Each row is a point. Each copy is the shape, with its points in the same order, turned, moved and blurred by noise. Is it also mirrored, or only turned?
In the rows, 128 means zero.

Shape, 9 rows:
[[157 135 180]
 [158 120  91]
 [108 161 149]
 [ 56 157 167]
 [134  85 152]
 [142 108 198]
 [170 120  88]
 [ 82 135 105]
 [126 184 188]]
Copy 1:
[[128 158  63]
 [171 105 119]
 [ 96 149 117]
 [ 42 139 119]
 [123  94  64]
 [106 138  38]
 [182 106 119]
 [ 99 100 145]
 [ 93 191  93]]
Copy 1 is: mirrored
Copy 2:
[[172 159 161]
 [131 151  83]
 [108 151 167]
 [ 90 112 206]
 [167 108 133]
 [189 124 176]
 [139 158  73]
 [ 83 112 129]
 [135 175 196]]
Copy 2 is: only turned
Copy 3, 9 rows:
[[125 149 186]
 [152 139  99]
 [ 89 118 153]
 [ 52  69 170]
 [162  99 168]
 [145 124 206]
 [151 141  91]
 [ 88  78 105]
 [ 63 151 185]]
Copy 3 is: only turned
Copy 4 (9 x 3):
[[179 136 138]
 [118 118  72]
 [124 161 145]
 [ 94 163 195]
 [147  90 143]
 [182 117 164]
 [126 115  62]
 [ 74 134 133]
 [161 196 155]]
Copy 4 is: only turned

Shape (7 x 3):
[[140 153  67]
 [110  38 164]
 [133  88 173]
 [112 128 166]
 [147 154  88]
 [157 165 133]
 [179 153 153]]
Copy 1 (7 x 3):
[[139  94  80]
 [193 196 164]
 [154 160 184]
 [116 157 149]
 [133  86  98]
 [118  88 138]
 [119  85 161]]
Copy 1 is: mirrored
Copy 2:
[[156 122  86]
 [ 67 137 198]
 [118 155 179]
 [120 175 148]
 [174 129  98]
 [175 172 134]
 [185 154 166]]
Copy 2 is: only turned
Copy 3, 7 rows:
[[181 154 135]
 [117  18 101]
 [106  55 141]
 [ 93  98 140]
 [168 147 148]
 [129 136 179]
 [127 107 199]]
Copy 3 is: only turned

Shape, 7 rows:
[[179 147 139 143]
 [106 145 151 116]
 [ 71 113  82 113]
 [ 55 147  87 151]
 [175 167 143  82]
 [ 92 169 113 169]
 [129 127 204 114]]
Copy 1 (7 x 4):
[[ 95 180 125 136]
 [148 154 167 164]
 [210 122 126 149]
 [190 113 111 201]
 [134 225 153 134]
 [145 132 111 207]
 [112 154 208 151]]
Copy 1 is: mirrored
Copy 2:
[[162 126 143 178]
 [124 154 141 110]
 [103  75 121  65]
 [ 61  85 119 109]
 [172 141 197 133]
 [ 65 114 120 142]
 [159 194 123 111]]
Copy 2 is: mirrored

Shape (9 x 6):
[[159 120  85 185  86  97]
 [ 68 185 116  83 168 175]
 [127 197 122 164 154 181]
 [161  93 159 110 190  93]
 [ 85 110 166 103 112  95]
 [122 136 100 193 111  79]
 [106  88 134 144 110 156]
 [128 188 103  83 133 123]
 [ 68 105 139 112 174 155]]
Copy 1, 9 rows:
[[172 213  82 114  93 139]
 [103  49  67  72 115  81]
 [148  98  35 143 115  68]
 [140 142 138  95 212 120]
 [ 89 141 157 100 121 114]
 [127 214  75 114  97 113]
 [126 122 113 140 103 157]
 [152 107  91  57 111  67]
 [ 82  90  96 108 150 141]]
Copy 1 is: mirrored
Copy 2, 9 rows:
[[151 142 116 231 145  96]
 [ 79 185 141  77 124 164]
 [165 189 134 131 136 181]
 [140  64 159 115 187 103]
 [116 114 138 109 117  55]
 [161 168 107 194 161  74]
 [122 115  93 146 101 114]
 [ 95 174 192 136 141 129]
 [ 98 113  95  80 140 129]]
Copy 2 is: mirrored
Copy 3 (9 x 6):
[[152  59 107 155 111  78]
 [ 43 201  52 152 135 128]
 [120 155  71 216 147 133]
 [131 149 154 101 193  96]
 [ 88 146 149  96 103 135]
 [139  96 133 173  93  67]
 [ 77  82 127 139 138 137]
 [123 170  51 130 120 112]
 [ 34 154 125 130 158 117]]
Copy 3 is: only turned
Copy 4, 9 rows:
[[112 114 116 193  91 118]
 [184  98  97  39 185 131]
 [200 125 119 132 173 160]
 [ 74 124 188 114 186  95]
 [ 91  76 165  66 108 134]
 [109  69 120 177 113 130]
 [ 91 139 132 102 110 164]
 [174 108 124  93 145  85]
 [ 96 111 117  58 176 160]]
Copy 4 is: mirrored

Shape, 10 rows:
[[146 203 161  87  93 139]
 [126  82  66 129 141 149]
 [ 85 116 158 173 158 195]
 [141 102  81 133 144 137]
 [131 149  95 139 188 145]
 [150 188 123  60 112 188]
 [160  86 157 192 180 152]
 [170 150 181 187  70 114]
 [112 116 134  72 109 125]
 [161 148 118 109 151  92]]
Copy 1 (10 x 6):
[[198 172 158 103  62 146]
 [ 91  75  98  76 117  91]
 [ 53 123 162 109 126 167]
 [116  76 106  94 121  94]
 [127  87 154  67 146 128]
 [158 146 169  69  40 137]
 [ 93  63 183 167 155 110]
 [165 128 122 209  99 159]
 [134 160 110  89  86  83]
 [186 115 143 101 139  92]]
Copy 1 is: only turned
Copy 2:
[[135 103 182  74  51 141]
 [ 89 103 104 141 172 130]
 [100 188 186 165 149 108]
 [100 102 101 146 151 117]
 [ 77 125 118 135 112  75]
 [ 74  78 197  79  83 142]
 [132 134 151 231 126  96]
 [192 145 146 155  61 173]
 [143  91 164  82 148 124]
 [138  77 119 120  82  89]]
Copy 2 is: mirrored
Copy 3 (10 x 6):
[[ 71 136 135  59 100 158]
 [189 101 157 164 150 189]
 [ 69 116 162 204 171 180]
 [170 102 147 147 142 172]
 [135  87 134 131 197 154]
 [ 83 108 162  66 109 207]
 [125  72 191 183 176 102]
 [ 97 175 189 126 100  69]
 [110 109 128 141  64 184]
 [142  91 122 106 127 120]]
Copy 3 is: only turned
Copy 4:
[[114  64 125 191  78 109]
 [154 152 126  85 138 180]
 [ 45 157 143 104 141 125]
 [157 154 124 117 129 166]
 [117 159 155 160 153 176]
 [108  78 157 167  52 158]
 [110 218 138 130 142  98]
 [111 145  49 164  94  58]
 [152  72 141 109 116 120]
 [174 121 134 171 139 127]]
Copy 4 is: mirrored

Shape (13 x 8):
[[124 129  33 175 124 152 106 195]
 [ 88 175 115 122 108  81 138 146]
 [ 84 164 176  85 104  41  84 111]
 [142 108 114 201 168 100 164 128]
 [200 112 139 120  94  72 169 181]
 [176  92 135 151 149  97  90 135]
 [107 133 133 130  91 129  80  80]
 [156 168 105 110 132 205  44 181]
 [107 183 125 159 160 155 154 113]
 [181 135 135  78 104 139 100 101]
 [148 147  95 181  70 146  34 134]
 [170 164 135 135 128 105 120 107]
 [ 96 121 192 133 149 143 105 104]]
Copy 1:
[[159  50  49 121 125 152  78 177]
 [116 164 113 111 110 100  96 168]
 [118 186 207  75 117  92 104 162]
 [143  98 128 214  86 140 116 169]
 [183 108 119 147  67  48 138 104]
 [186  75 177 154 113 125 118 140]
 [100 116 175 106 137 157  86 114]
 [165  51 105  90 232 119  95 132]
 [ 98 139 104 185 171 131 105 156]
 [165 126 153 112 160 122 124  69]
 [136  46 146  98 143 138  25 121]
 [156 136 151 161 139 109  90 114]
 [ 87 112 189 145 165 124 150 149]]
Copy 1 is: mirrored
Copy 2:
[[133 152  64 169  77 161  60 107]
 [105 189 120 155 109 111 172 129]
 [ 84 170 159 161 149  43 204 102]
 [124 106 114 202 146 204 152 110]
 [221 109 135 173 121 122 177 152]
 [156  89 126 192 158 124 137  71]
 [ 80 118 154 130  96  96 159  72]
 [135 141 139  91 126 104  27  78]
 [ 93 157 157 124 144 196 134 116]
 [165 101 147  87 130  95 147  62]
 [129 140 153 169  64 107  83  32]
 [156 150 155 138 146 140 159  70]
 [ 64  93 182 147 153 116 138 109]]
Copy 2 is: only turned

Shape, 12 rows:
[[111 178 148 162 177 129 163 179 191]
 [ 80 140 167  89 179 141 172 140 153]
 [ 61 187 162  89  67  74 101 100 104]
 [ 94 117 152  82  77 165 190  88 144]
 [119 143  99 152 107  83 105 142 102]
 [182 148 177 135  83 142  93 121 191]
 [ 85  90 142  99  74 163 121 129 108]
 [160  94 199  80  71 102 127 142 189]
 [156  98 114 180 144  90  77 106  99]
 [175 142 100 113 151 124 123 108  75]
 [ 73  97  89 140  70 139  75 141 181]
 [130 174 186 146  86  77 140 199 117]]
Copy 1 (12 x 9):
[[130 161  89 138 143  77 137 189 184]
 [134 165 100  86 141 132  89 143 170]
 [182 157 125  98 140  93 170  44  85]
 [102  97  83  94 135 143 102  54 154]
 [154 136 145 187 138 125 150 114  81]
 [122 124 149 183 108  80 155  62 221]
 [ 84 154 108 140 116 150 105  42 114]
 [159 140 133 172 144  97  84  37 205]
 [125 115 208 191 124 125 128 132  92]
 [158 103 168 156 104 195 154 132 120]
 [100 146  92 191  75  71  99  72  92]
 [172 181 117 183 207 107 167  97 152]]
Copy 1 is: mirrored
Copy 2:
[[ 45 157  93  92  96 151 168 115  88]
 [ 79 103 128  99 142 161 178  66 124]
 [149  82  53 111 163  78  79  75 134]
 [175 104 119  73 125 143 171  87 192]
 [144 118  90 160 123  84 133 145  88]
 [ 98 183 111 113 124 116 100 164 194]
 [184 100  93 139 159 156 158 125 167]
 [ 85 109 104 122 133 106 139 154 238]
 [138 135 144 213 101 106 109 153 100]
 [151 126 183 139 148  91 136 145  88]
 [163 173  37 183 133 123 173 121 162]
 [ 80  78  60  96 123 113 110 180 111]]
Copy 2 is: only turned
